Every row gives one point. Each copy is the shape, with its points in the same order, stretched, turned, moved and blurred by noise. Is it also mirrored, or only turned?

Shape, 7 rows:
[[-0.10  0.32 -0.54]
 [ 0.01  0.21 -0.10]
 [ 0.07 -0.53  0.14]
 [ 0.01  0.36 -0.06]
 [ 0.11 -1.25  0.32]
 [ 0.41  0.13 -0.32]
 [-0.14 -0.03 -0.26]]
Copy 1, 7 rows:
[[ 0.32 -0.18 -0.67]
 [ 0.03  0.05 -0.21]
 [-0.47 -0.25  0.36]
 [ 0.15  0.14 -0.33]
 [-0.98 -0.79  0.87]
 [ 0.60 -0.30  0.03]
 [-0.08 -0.22 -0.29]]
Copy 1 is: only turned
Copy 2, 7 rows:
[[ 0.33  0.33 -0.28]
 [-0.09  0.10 -0.08]
 [-0.36  0.11  0.68]
 [-0.11  0.06 -0.22]
 [-0.61  0.15  1.38]
 [ 0.24 -0.18  0.03]
 [ 0.02  0.35  0.09]]
Copy 2 is: mirrored

Shape, 7 rows:
[[-0.36 -0.13  0.04 -0.03]
 [ 0.46 -0.72 -0.35  0.08]
 [-0.66  0.02  0.84 -0.68]
 [ 0.51 -0.63 -0.31 -0.30]
 [-0.13  0.33 -0.32 -0.66]
 [ 0.10  0.27  0.50 -0.28]
 [ 0.05 -0.31 -0.26  0.05]]
Copy 1, 7 rows:
[[-0.08 -0.30  0.15 -0.12]
 [ 0.47  0.14 -0.52 -0.71]
 [-1.12 -0.07  0.39  0.24]
 [ 0.25  0.37 -0.34 -0.81]
 [-0.03  0.10  0.84 -0.59]
 [-0.17  0.39  0.40  0.19]
 [ 0.29 -0.11 -0.04 -0.44]]
Copy 1 is: mirrored
Copy 2 (7 x 4):
[[ 0.13  0.14  0.19 -0.33]
 [-0.15 -0.42 -0.42 -0.03]
 [-0.07  0.21  0.96 -0.57]
 [-0.39 -0.33 -0.22 -0.20]
 [-0.68  0.82  0.12 -0.41]
 [-0.32  0.36  0.50  0.19]
 [-0.08 -0.01 -0.20 -0.18]]
Copy 2 is: mirrored
Copy 3:
[[-0.06 -0.07 -0.13  0.26]
 [ 0.47 -0.10 -0.76  0.49]
 [-0.43 -0.70  0.24 -0.20]
 [ 0.54 -0.35 -0.55  0.52]
 [ 0.38 -0.26  0.48  0.46]
 [ 0.22 -0.32  0.03 -0.31]
 [ 0.26  0.01 -0.35  0.42]]
Copy 3 is: mirrored
Copy 4:
[[ 0.19 -0.06  0.12 -0.19]
 [ 0.46 -0.32 -0.31  0.52]
 [-0.40 -0.37  1.02 -0.54]
 [ 0.54 -0.19  0.10  0.50]
 [ 0.76  0.27  0.85 -0.20]
 [-0.16  0.24  0.71  0.14]
 [ 0.36  0.07 -0.11  0.23]]
Copy 4 is: only turned
